Every row gives one point. The points of each table are mixes of a few directions, plus a little noise. How many directions does each table use, and how many do they share? Where both have some left over, give the other angles between the two spaces (their principal angles), to ten degrees, smallest first.

First (4 x 2):
array([[ 0.46,  0.12],
       [ 0.50,  0.14],
       [-0.14, -0.03],
       [-0.81, -0.22]])
Second (7 x 2):
array([[ 0.72, -0.50],
       [ 0.17, -0.11],
       [-0.34,  0.24],
       [ 0.42, -0.30],
       [-0.78,  0.55],
       [-0.23,  0.15],
       [ 0.03, -0.02]])
Directions: first 1, second 1, shared 0; angles 50

First (6 x 3):
array([[-0.53,  0.76,  0.28],
       [ 0.07, -0.18,  0.05],
       [-0.29,  0.03,  0.49],
       [ 0.41, -0.21, -0.55],
       [-0.18, -0.11,  0.42],
       [ 0.51, -0.28, -0.69]])
Second:
array([[ 0.09,  0.38, -0.50],
       [-0.66,  0.29,  0.94],
       [ 0.06, -0.23,  0.11],
       [ 0.34, -0.16, -0.47],
       [ 0.19, -0.27, -0.09]])
Directions: first 2, second 2, shared 2

First:
array([[ 0.58,  0.49,  0.38],
       [-0.24,  0.13, -0.18],
       [ 0.26, -0.40,  0.22],
       [-0.60, -0.22, -0.42]])
Second (7 x 3):
array([[ 0.15,  0.27,  0.10],
       [-0.30, -0.50, -0.18],
       [ 0.11,  0.19,  0.08],
       [ 0.41,  0.67,  0.25],
       [-0.59, -0.94, -0.35],
       [ 0.28,  0.46,  0.18],
       [-0.11, -0.16, -0.06]])
Directions: first 2, second 1, shared 1

First (7 x 4):
array([[ 0.05, -0.14, -0.31, -0.16],
       [ 0.04, -0.21, -0.08, -0.05],
       [-0.02, -0.04,  0.39,  0.19],
       [-0.01,  0.07,  0.01,  0.01],
       [ 0.08, -0.51,  0.13,  0.04],
       [-0.13,  0.91, -0.50, -0.19],
       [-0.02, -0.08,  0.36,  0.17]])
Second:
array([[ 0.04, -0.45,  0.50,  0.23],
       [-0.05,  0.14, -0.06, -0.37],
       [-0.02, -0.04,  0.01, -0.36],
       [-0.01,  0.03, -0.11, -0.24],
       [-0.04,  0.25,  0.04,  0.16],
       [ 0.16, -0.15, -0.49,  0.94],
       [-0.05,  0.14,  0.08, -0.15],
       [-0.04,  0.09,  0.02, -0.21]])
Directions: first 2, second 3, shared 2

First, 6 rows:
array([[ 0.28, -0.44,  0.45, -0.10,  0.55,  0.56],
       [-0.27, -0.02, -0.02, -0.35,  0.38, -0.20],
       [ 0.42,  0.37, -0.01, -0.02, -0.15,  0.26],
       [ 0.35,  0.68, -0.17, -0.21, -0.19,  0.05],
       [-0.19,  0.29, -0.30,  0.10, -0.37, -0.37],
       [-0.60, -0.94,  0.08,  0.58, -0.21, -0.29]])
Second (6 x 6):
array([[-0.58, -0.73, -0.15,  0.64, -0.45, -0.47],
       [ 0.27,  0.35,  0.07, -0.31,  0.21,  0.22],
       [ 0.76,  0.46, -0.09, -0.23,  0.21,  0.25],
       [ 0.23,  0.52,  0.18, -0.54,  0.35,  0.35],
       [-0.14, -0.10,  0.00,  0.07, -0.06, -0.06],
       [-0.54, -0.49, -0.03,  0.37, -0.27, -0.29]])
Directions: first 3, second 2, shared 1; angles 50

First, 10 rows:
array([[-0.34,  0.66,  0.58,  0.66, -0.84,  0.20, -0.87,  0.55],
       [ 0.27, -0.42, -0.41, -0.28,  0.57, -0.20,  0.43, -0.25],
       [ 0.29, -0.39, -0.42, -0.15,  0.56, -0.24,  0.31, -0.14],
       [-0.47,  0.65,  0.68,  0.30, -0.92,  0.37, -0.55,  0.28],
       [-0.02, -0.10, -0.03, -0.28,  0.08,  0.06,  0.28, -0.21],
       [ 0.30, -0.41, -0.43, -0.19,  0.58, -0.24,  0.35, -0.18],
       [-0.21,  0.28,  0.30,  0.10, -0.40,  0.18, -0.22,  0.10],
       [ 0.08, -0.06, -0.10,  0.08,  0.12, -0.10, -0.04,  0.05],
       [ 0.15, -0.17, -0.20,  0.00,  0.25, -0.14,  0.08, -0.01],
       [-0.05, -0.04,  0.03, -0.24,  0.00,  0.09,  0.23, -0.18]])
Second, 10 rows:
array([[ 0.22,  0.27, -0.14, -0.39, -0.41, -0.46,  0.09,  0.09],
       [-0.07, -0.44, -0.08,  0.94,  0.53,  0.26, -0.09,  0.27],
       [-0.01, -0.26,  0.12,  0.14, -0.25,  0.21,  0.31, -0.05],
       [-0.39,  0.61,  0.12, -0.72,  0.20,  0.06, -0.06, -0.28],
       [ 0.51, -0.62, -0.20,  0.76, -0.06, -0.17, -0.20,  0.32],
       [-0.32,  0.51,  0.19, -0.81,  0.10,  0.12, -0.13, -0.39],
       [ 0.24, -0.16, -0.27,  0.53,  0.15, -0.30, -0.14,  0.39],
       [-0.24,  0.41, -0.14, -0.02,  0.67, -0.11, -0.39,  0.10],
       [-0.08,  0.20,  0.12, -0.49, -0.64, -0.04,  0.61, -0.12],
       [ 0.15, -0.54,  0.27,  0.06, -0.28,  0.42, -0.01, -0.33]])
Directions: first 2, second 4, shared 1; angles 90

First, 8 rows:
array([[ 0.72,  0.39, -0.37, -0.45, -0.30, -0.33,  0.26, -0.11,  0.06],
       [-0.14,  0.21, -0.02,  0.37, -0.09,  0.56,  0.24,  0.17, -0.05],
       [-0.30, -0.66,  0.31,  0.18,  0.20, -0.39, -0.58, -0.17,  0.22],
       [-0.15, -0.60,  0.28,  0.35,  0.06, -0.34, -0.52, -0.19,  0.34],
       [-0.57, -0.03,  0.15, -0.31,  0.42,  0.15,  0.00,  0.15, -0.44],
       [ 0.21,  0.70, -0.27,  0.50, -0.40,  0.94,  0.67,  0.28, -0.02],
       [ 0.22, -0.10, -0.01,  0.19, -0.17, -0.14, -0.11, -0.11,  0.26],
       [-0.01,  0.09, -0.09, -0.84,  0.27, -0.42,  0.03, -0.03, -0.38]])
Second:
array([[-0.43, -0.08,  0.27, -0.12,  0.28, -0.64, -0.13, -0.16, -0.03],
       [-0.05,  0.08,  0.60,  0.18,  0.17, -0.09,  0.08,  0.10, -0.29],
       [ 0.24, -0.13,  0.66,  0.13,  0.18,  0.52,  0.03,  0.30, -0.50],
       [ 0.85,  0.36, -0.92,  0.04, -0.72,  0.15,  0.24, -0.16,  0.62],
       [-0.43, -0.07, -0.59, -0.23,  0.00, -0.52, -0.18, -0.28,  0.42],
       [ 0.09, -0.20, -0.46, -0.25, -0.08, -0.01, -0.21, -0.10,  0.22],
       [-0.26,  0.10,  0.40,  0.29,  0.18,  0.61,  0.18,  0.31, -0.38]])
Directions: first 3, second 4, shared 2; angles 90
